Each row of a before or after table is a point. One or more steps were done to the points. Then noise was added and the rows were shuffled. The steps act on columns, c1 being the first. What was done? A step turns or swaps two columns, mirrors them in a line or flattens them onto one, adds a multiple of one to another, or multiplies or shifts one. Angles are multiples of 10 degrees, from the lower column toward the higher: turns from -170 to 170, lines from 10 to 170 but not 90. Use the fewest steps. Two steps may share a column if one is a turn and the other turns, adds or multiplies; they go together, in the order done. Otherwise the lowest column goes first.
(in the rows, 128 means zero)

Before, 10 rows:
[[171 127 113]
 [129  63 164]
 [147 106 173]
 [122  82 131]
 [153 118 133]
 [ 80  62  91]
 [181 155 103]
 [103 169 132]
 [161 124 177]
 [168  98  59]]
After, 10 rows:
[[105 118 133]
 [108  72 102]
 [ 98 113 178]
 [176 113 133]
 [ 94 102 114]
 [106 164 130]
 [ 82 180 164]
 [ 80 125  59]
 [101 134 175]
 [124 211  93]]
Steps: turn c1 and c2 by -140 degrees

Before, 8 rows:
[[109 148 168  75 130 159]
 [113 160 132 143 124  66]
 [ 81 141  97 107 149 154]
 [136  63 152 101 134 153]
 [ 81  73 165  69 168 126]
 [102 100 106 138 173  85]
 [ 94  70 124 161 122 123]
 [107 109  94 132  98 111]]
After, 8 rows:
[[162  71 123 162 138 115]
 [176 101 108  65 220 153]
 [172  71 168  19 167 106]
 [157 141  96  80 155  82]
 [173 165 132 142 132 172]
 [154 110  92 178  73 133]
 [108  61 150  94 121 108]
 [125 146 166  84  98  92]]
Steps: turn c1 and c6 by 150 degrees; multiply c5 by 2.5; turn c4 and c5 by 40 degrees

Before, 10 rows:
[[157 139 162 131 138  75  78 101 158]
 [143  93 143 159  89  84 150 100 127]
 [115  82 167  67  97  96 115 154 158]
 [123 122 228 140 116 111 124  81 135]
 [174 165  97  17 182 153 175 197 108]
 [127 123 191 133 170  79 139 170 145]
 [127 214 170 161 128 140 168 116 156]
 [112 118 132  77 148  95 155 113 145]
 [ 46 121 188 141 123 131 136 156  89]
 [157 116 133 108 177 138 130 147 166]]
After, 10 rows:
[[127 123 191 129 174 147 141 169  82]
 [145  94 140 158  88 125 151  98  85]
 [ 44 119 186 144 123  88 131 159 134]
 [173 169  92  13 183 107 174 198 155]
 [127 217 173 164 126 155 167 117 141]
 [159 117 132 106 180 168 131 147 141]
 [111 118 130  81 146 144 151 116  94]
 [119 125 229 141 120 136 124  80 113]
 [116  80 172  67  96 157 115 154  98]
 [157 142 167 134 137 163  76  98  74]]
Steps: swap c6 and c9

Before (9 x 11):
[[104  66  67 174  87 186  86 105 149  69 110]
 [137 150 146 115 136  79 169  60 194  99 114]
 [145 116  81  65 189 109 155 111 177 166 149]
 [177  91  75  99 175 137 113 142  99  91 123]
 [169  75  96 106 161 155 126 123  77 142 168]
 [155  72  81 157 130 136 107 168  94 128 117]
 [ 86  95 127 135 144  89 113  88 183  83 148]
 [161 123 129  93 152 111 147 129 190 113 174]
 [153 119 135  26 133  73 169 104 168 128 124]]
After, 9 rows:
[[144 114 126  63 190 108 156 112 178 185 146]
 [169  77 133 106 159 155 125 122  77 165 169]
 [175  91 138 100 117 135 113 143  99 206 121]
 [138 152 109 113 100  79 168  59 196 134 113]
 [ 86  95 120 136  91  88 113  90 181 156 146]
 [102  66 202 174  76 187  83 105 149 156 111]
 [152  72 163 156 138 138 109 168  93 159 119]
 [154 120 120  27 125  75 168 103 168 126 125]
 [164 122 111  94 119 110 146 129 191 151 177]]
Steps: turn c3 and c5 by 140 degrees; turn c5 and c10 by -110 degrees

Before, 10 rows:
[[154  98 149 137 107  96 103 142 151 163 115 126 138 138]
 [158 104  91 107 131 127 131 151 139 151 146  81 156 147]
 [149 125 170 105 150 119 112 152 152 160 170 158 120 107]
 [126 249 166 111  90 129 112  92 124 162 115 154 141 132]
 [129 131 144 100  91 160 123 136 102 155 122  95 114 157]
 [146  87 151 115  96 117 128 141 134 164 125 142 124  46]
 [130  87 122 124 163  98  27  23 115 123 115 149 129 120]
 [121  89 122 123 108 124 113 143  71 150 127 139 128 119]
 [122 150 157 121  89 210 118 139 134 164 129 157 165 143]
 [103 125 113 116  89 106 139 139 149 112 139 121 131 129]]
After (10 x 14):
[[132  84 132 125  99 100  28 235 116 127 115 162 125 120]
 [148  86 131 113 168 111 129 116 133 162 127 128 125  42]
 [156  97 136 138 147  92 101 114 154 162 116 122 137 138]
 [118  88 129 124 153 127 113 116  70 150 127 132 129 120]
 [150 127 136 103 118 110 109 102 154 163 171 163 121 108]
 [105 126 132 114 158 111 138 116 152 112 134 110 131 129]
 [122 154 114 125 175 202 118 117 134 161 131 141 161 144]
 [129 248 130 114 174 124 111 165 125 163 113 138 142 134]
 [160 103 124 107 108 132 132 107 136 145 145  88 157 143]
 [127 132 120 101 153 157 125 123 102 156 119  84 109 161]]
Steps: flatten c3 and c6 onto the line at 100 degrees; mirror c5 and c12 in the line at 80 degrees; multiply c8 by -1

Before, 9 rows:
[[149 116  95 153 100 128 127 190 146 139  96 155  98 159 121  86 116  96
  183  97]
 [108 184  88 155 166 163 122 179 128 171 187  82 102 133 102 134  94 107
  146 137]
 [131 133 157 188 105 151 117 189  71 164 101 116  62 114 168 175 157 176
  124 112]
 [158 102 181  99 114 112 127 103 121 104 141  92 127 166 136 109 126 100
  179 125]
 [177 124 106 107  85  97 130 153 140 160 101 130 126 109 130 166 123 116
  119 187]
 [149 111 187 139 143 173 173 157  82 188 161 107 160 131 147  83 141 176
  197 190]
 [179 155 141  89 131 136  93  80  77  94  96 142 159  92  85 180  77 122
  129 143]
 [106 127  91 179 148 127 173 149 128 123 140 177  86 108 175  88 140  91
  169 152]
 [203 154 176  94 105  88 133  83 121  97 127  98 169 108 133 172 107 150
   94 102]]
After (9 x 20):
[[203 149 176  91 100  87 136  79 120  74 126  98 171 106 179 104 110 151
  127  99]
 [176 133 103 110  92  98 130 156 143  99 100 130 129 108 126 166 127 119
  155 186]
 [134 114 161 192 104 151 114 187  71  94 101 121  62 118 243 167 160 181
  160 111]
 [149 123  93 154 102 124 126 191 147 169  96 152  97 159  89 129 117  96
  211  90]
 [150  99 187 137 145 175 177 153  81 184 160 108 162 134 151 175 140 174
  227 187]
 [155 100 182 101 112 110 129 104 116 140 141  98 128 162 113 105 129  97
  209 123]
 [111 186  84 153 170 162 125 179 129 128 188  78  97 133 146 173  89 103
  174 139]
 [107 102  91 180 151 126 170 151 129 168 142 175  91 105 247 117 137  87
  205 148]
 [183 173 145  86 136 139  89  81  82  74  96 144 158  93  51 102  74 120
  160 142]]
Steps: turn c2 and c15 by 30 degrees; multiply c15 by 3; turn c10 and c16 by 80 degrees; shift c19 by 30

Before:
[[100 175 142  83 126  68 160 167 146 122 201  80  95  91 125 121 103  63
   92  86 210 105 105 161 104 158 119 135  79 126 171 145]
 [107  96  91 102 114 135 129 150 119  88 181 111 106  75 119  90 160 131
  110 103 156 189 101 153  79  80  96 119 128 139 192 184]
 [127 155 175 161 136  95 112 111 134 170 151 116 156 106 151  68 108 134
  166  46  81 119 152  69 136 146 145 136  82 125 145 110]
 [140 145 164 126 148  75 153 130 157 159 148 106 113  63 157 123 103 114
  187 105  89 161 148  61 152 127 186 128 147 149 123 141]
 [124 112  52 128 140 158 150 138  99 156 117 155 143 109 110 186 176 193
  117 140  76  79 164  58 164  41 189  83 120 110 180 134]
 [ 65 149 137  84 100  90  87 163 146 101 187  95  87 111 153 143 126 148
  138 107 153 143 117 151  47 148 103 124 108 140 129 171]
 [198  61  82 157 130 168 114 132  98 130 123 141  84 151 139 190 169 171
  109 108  93 129 153  50 158  82 182  89 128 157 176 115]
 [ 30 179  90 116  99 121 140 165 130  96 152  94  92 116 156  81 152  92
  105  76 191 148 118 121 112 162 139 121 115 162 137 170]
 [147 183 164 159 158  83 142  58 113 136 148  54 117 113 172 135 121 121
  168  59 111 109 147  79 160 101 200 117 112  62 123 152]
 [176 117  54 133 108 147 153 143  97 120  56 164  97 151 115 173 167 208
   82 163  94 126 113  65 129  91 115  79 161 134 233 173]
 [ 92 179 182 152 128  96 168 109 114 156 156  65 101  88 140 114 133  68
  194  94 114 139 100 105 102 160 166 187  58 107 107 108]
 [149 120 103 156 110 161 147 177  72 116 126 132  77 152  96 131 184 158
   86 167  84  75 162  86 129  78 139  59 129 180 182 218]
 [131 182 136 107 120 112  90 188 177 122 135  92 116  90 153  86 134  44
  183  70 109 165 125 141  82 140 123 114 100 107 115 133]
 [122 137 160 136 146  94 100  89 118 176 113  51 111  92 138 110 126  99
  159 122 136 115 190  26 131 112 183 140 100  88 154 117]]
After (14 x 32):
[[123 112  52  80 140 157 150 137  99 144 116  94 142 110 110 186 177 192
  117 140  76  79 165  58 164  42 190  82 120 134 180 145]
 [175 116  56  99 109 150 153 143  98 165  55 124  97 116 150 174 168 208
   81 163  93 126 113  65 129  91 115  79 161 173 233 123]
 [149 121 104  94 110 179 147 177  72 136 125 138  76  96 151 131 183 157
   87 167  85  74 164  86 129  77 139  59 130 216 181  77]
 [ 93 179 183 162 128 136 168 110 115  59 156 124 101 141  87 114 133  67
  194  95 112 139  99 105 102 159 167 187  59 109 107 150]
 [ 30 178  90 157  99  98 139 165 129 107 152 170  92 155 116  81 151  93
  105  77 191 147 116 121 112 161 138 122 115 169 136  93]
 [147 183 165 176 157 137 141  57 114  56 147 145 117 172 113 136 121 121
  168  59 111 109 147  80 160 100 199 116 112 153 123 194]
 [ 64 150 137 148 101  63  86 164 146 105 187 164  87 152 111 145 126 148
  138 107 153 143 118 152  47 149 103 124 108 171 130 116]
 [140 145 164 157 148 110 153 130 156  96 149 106 115 158  64 123 103 113
  187 105  89 160 147  60 152 128 185 128 146 140 122 105]
 [101 174 142 193 126  39 161 168 145  85 201 151  96 126  91 121 103  63
   91  85 210 106 106 160 106 159 118 136  78 146 171 130]
 [123 137 160 165 145 116 101  90 117  38 114 109 109 139  92 109 125 100
  158 122 136 115 190  25 131 112 183 140 100 118 153 167]
 [128 155 175 153 136 152 111 111 134 102 150  92 156 150 106  69 107 135
  166  47  82 119 153  68 135 146 145 136  83 110 145 130]
 [105  95  90 121 114 102 129 150 118 126 181 171 107 120  74  90 160 131
  110 102 157 189 101 153  79  79  95 119 128 184 191 118]
 [130 182 136 123 120 108  89 188 177  97 133 146 116 153  91  87 133  44
  183  70 109 165 126 141  83 139 123 115 100 132 115 149]
 [198  62  81  92 131 184 113 132  98 139 122 122  85 139 151 190 169 171
  110 107  94 129 153  50 157  82 181  89 128 115 176  98]]
Steps: add -0.5 times c21 to c6; turn c4 and c6 by 60 degrees; turn c10 and c12 by -110 degrees; swap c14 and c15; turn c30 and c32 by -90 degrees

Before:
[[120 133 124 105  79 107 169  73 131 144 106 135 129 177 129  76 104  97
  120 123 190 156 131 178 195 168 156  77  92  77 155 142 143 169 137 120
  112  91 124  94 159 116 204 202 150 143 155 168  91  62  68 148 124  66
  108  48  87 163 116 183 192 188 167 156]
 [146 144 141  65 154 136 139 150 145 144 119 159 101 140 141 136  96 109
  130 136 104 156 147 137 115  84 105 142 147 130 151  69 109 136 123 101
  114  84 144 105 122  90 173 132 198 158 141 156  87 125 122  89 128 150
  179 170 135 126 107 121 130 155 116  99]
 [114 126  67 160 129  53 148 165 116 173 133  96 123 104 134 147 109 139
   99 127 112 119 104 109 151 133  87 124 157 118  66 123  66  76 145 192
  164 124 129 144 134 149 130 138  99 168 174  90 186 108 141  92  44 115
  110 132 108 121 135 152 132  95 106  41]
 [136 125 106 115 132 117 114 133 135 119  78 184  92 128 116 163 106 103
  148 138 137 103 111 117 121  97 117 139 136 163 120 125 124 113 170 137
  149 131 158 116 151 111 158 124 149 152 125  97 112 126 148  96 146 149
  171 119 136 109  81 116 100 156  83 100]
 [140 134 142  96  89 160 134 133 109 147 135 169 117 149 147 157  98  87
  113 167 158 102 131 130 107  90 131 179 115 117 106  80 155 132 186 144
  128 125 162  90 144 118 147 138 153 150 117 111  97 139 150 102 152 111
  160 165 146 126  98 144 131 162 124 112]
 [135 151 100 138 108  93 128 117 156 142 127 120 107  95  79 142 121 155
   95 113 108 122  90  98  83 112  77 115 101 139 110 120 120 110 136 182
  129 137 145 107 136 112 119 133 111 139 131 104 129  99 143  99 103 128
  144 138 138  79 135 129 143 129 116 125]
 [155 132 116  89 115 144 136 137 135 145 100 188 105 144 122 128  94  83
  122 123 118 120  77 174 130  92  76 129 112 127 122 103 160 117 180 138
  124 135 183  86 144 101 142 129 140 178 104 154 147 131 104  82 137 129
  173 143 154 140  61 123 100 183  93 112]
 [130 149 116 157  82  94 153 170 144 116 108 141 117 107 128 115 118 147
  126 126 140  80 125  95  86 101 107 145 153 168 113 116 140 117 163 189
  140 128 156  81 175 153  96 168 136 142 130 102 152 108 119  94 107 118
  162 160 146  94 104 105 105 149  99  57]
 [ 91 140 168 144 170 144 208  79 132 171 209 129 185 116 181 139 112 134
   74  56 202 153  93 163 167 189 129  45 165 109 123  71  72 115 103 131
  141  89 107 186  44 165 194 206 140 184 185 108 135  74 106 132  87 112
   97  78  64 165 165 149 181  89 192 128]]
After (9 x 64):
[[108 133 142  94  87 162 134 134 107 147 140 172 118 151 149 157  97  86
  111 163 159 174 131 128 106  93 130 180 113 113 104  84 155 134 186 147
  128 127 164  91 141 114 148 135 156 150 117 112  97 137 148 100 154 111
  156 164 149 122  98 113 127 164 126 110]
 [119 150 102 140 109  97 129 120 160 143 124 124 105  93 156 144 123 156
   97 113 108 130  94  97  82 113  80 115 102 137 110 121 122 116 137 180
  133 138 146 105 135 113 120 131 108 138 131 106 129 100 146 100 118 125
  144 140 141  83 137 154 145  81 117 127]
 [101 150 115 158  83  96 153 170 147 115 105 145 118 108 148 114 122 147
  125 124 142 248 124  98  86 103 107 146 154 167 112 111 141 140 158 187
  138 122 151  82 172 157 100 172 134 146 127 102 151 107 119  91  94 118
  163 161 146  92 105 135 106 133  97  59]
 [110 121 105 111 128 118 115 128 133 119  64 181  88 127 160 163 106 101
  146 140 140 181 109 117 120  97 116 141 140 162 121 122 126 133 167 140
  149 130 158 118 149 110 157 127 149 152 125  96 111 127 146  97 126 151
  177 123 139 110  79 107  99 124  86  97]
 [174 139 166 140 170 142 206  81 131 170 235 124 185 115  79 139 113 133
   73  59 201 116  93 162 165 186 130  41 168 113 116  69  74 170 102 135
  142  91 110 183  45 164 193 204 137 184 187 107 135  76 107 131 123 115
   97  82  65 165 167 173 181 144 191 128]
 [152 136 124 102  77 104 168  70 130 147 100 140 129 176 169  77 102  97
  119 120 191  69 129 178 202 172 154  80  94  72 156 138 145  92 136 118
  110  92 127  96 155 115 204 205 149 143 155 169  91  61  71 149 171  68
  112  48  88 164 113 160 194 179 167 154]
 [137 122  64 164 128  54 147 165 113 173 136  99 122 104 110 147 107 140
  104 125 110 174 102 107 152 131  86 123 156 120  66 123  66 175 144 192
  164 120 128 146 136 148 132 135  99 166 174  90 192 110 140  93 107 115
  108 129 108 119 137 212 132  92 107  41]
 [125 147 138  68 152 139 136 153 145 145 118 158  98 146 145 136  99 109
  132 136 104  27 149 138 114  83 103 140 147 131 149  67 107 127 119  98
  119  86 144 101 121  91 172 136 198 159 141 159  83 122 124  89 123 154
  182 169 137 127 109 124 127 156 120 102]
 [ 99 129 114  94 110 142 139 140 135 145  92 188 106 144 182 127  94  80
  117 128 119 107  78 175 132  90  73 131 109 122 124 105 162 136 183 135
  121 135 184  86 145 101 143 130 139 179 106 156 146 132 104  82 130 131
  172 141 152 138  59 118 100 147  94 113]]
Steps: turn c1 and c22 by -150 degrees; multiply c22 by 3; multiply c11 by 1.3; turn c15 and c34 by 150 degrees; turn c15 and c62 by -60 degrees; turn c53 and c60 by -60 degrees
